Each row is a point. Before rounding, the points of a table are all equally far from one centre. They may lie mostly on one side of it. Where is the centre, to within rounding?
In the rows, 128 means zero.

Points:
[101 134]
[74 162]
[75 197]
[130 131]
[107 132]
[91 140]
Centre: [121 179]

Points (13 x 9):
[131 132 75 131 78 57 88 163 131]
[95 152 101 177 112 76 123 132 83]
[97 141 134 155 116 45 100 143 75]
[98 167 74 143 140 66 128 145 100]
[107 164 81 180 98 67 131 119 117]
[104 145 76 100 93 55 116 104 83]
[76 139 102 162 98 77 105 158 88]
[99 141 113 158 83 30 111 118 91]
[108 145 135 171 111 69 144 103 78]
[106 193 104 139 117 65 112 103 92]
[111 145 83 164 136 86 116 153 89]
[131 125 76 154 127 39 148 106 108]
[110 160 77 144 117 72 151 136 90]
Centre: [107 125 125 122 117 83 116 118 143]

Points:
[126 112 145 158 102 71 145 126 141 76 111 108 138 172 57 117 122 99 101 68]
[168 106 163 79 99 85 138 136 168 86 125 67 122 182 109 96 137 102 94 72]
[186 142 161 139 113 99 174 143 108 48 176 107 101 172 59 117 154 124 124 113]
[215 111 181 163 94 72 158 95 169 107 113 93 165 152 50 142 151 82 126 142]
[166 96 166 97 121 94 155 130 160 65 140 65 119 211 47 114 183 102 139 136]
[155 114 133 123 120 47 167 127 119 65 116 65 109 176 46 132 138 96 78 135]
[138 104 192 154 150 25 145 127 141 99 142 100 95 151 83 142 161 88 111 134]
[185 82 174 126 78 84 155 121 115 115 98 97 167 185 68 99 145 140 131 133]
[141 95 135 146 141 15 123 135 126 118 136 93 162 120 88 120 141 93 122 121]
[142 104 213 166 98 91 120 144 173 67 121 82 146 144 72 107 126 106 145 101]
[158 130 164 94 139 34 155 142 144 80 124 99 124 147 43 127 110 116 133 146]
[135 103 125 99 81 54 170 112 183 87 155 74 127 195 77 124 138 97 121 98]
[147 91 199 154 128 91 124 133 180 140 128 89 105 154 127 107 147 77 66 129]
[158 102 128 137 124 41 113 123 147 53 141 113 121 159 73 157 147 87 129 97]
[145 85 152 137 97 33 178 121 140 102 139 85 146 140 78 110 131 74 81 116]
[177 99 173 137 102 63 147 138 128 105 155 78 141 159 48 128 178 116 134 85]
[145 96 190 132 112 86 126 141 151 79 119 99 122 131 45 121 110 131 122 69]
[201 84 130 118 100 89 113 110 76 62 141 125 124 152 120 118 159 69 152 136]
[131 121 144 193 108 103 149 153 153 71 135 90 178 148 57 109 119 107 107 108]
[165 118 150 161 119 43 165 178 146 129 151 71 140 170 78 126 115 108 129 82]
[154 91 103 145 120 62 183 133 134 109 188 80 99 181 70 117 153 68 87 113]
[145 162 155 130 124 88 176 132 150 101 150 96 170 149 94 152 158 106 94 89]
[133 123 161 133 131 52 178 136 135 69 141 96 104 164 92 112 180 73 96 105]
[141 135 150 123 158 77 157 190 151 103 133 93 102 158 90 75 170 126 144 95]
[125 109 152 142 90 99 132 146 155 102 104 89 133 155 77 145 118 98 73 81]
Centre: [166 105 132 145 142 119 159 93 143 107 128 67 107 142 109 116 119 109 150 133]
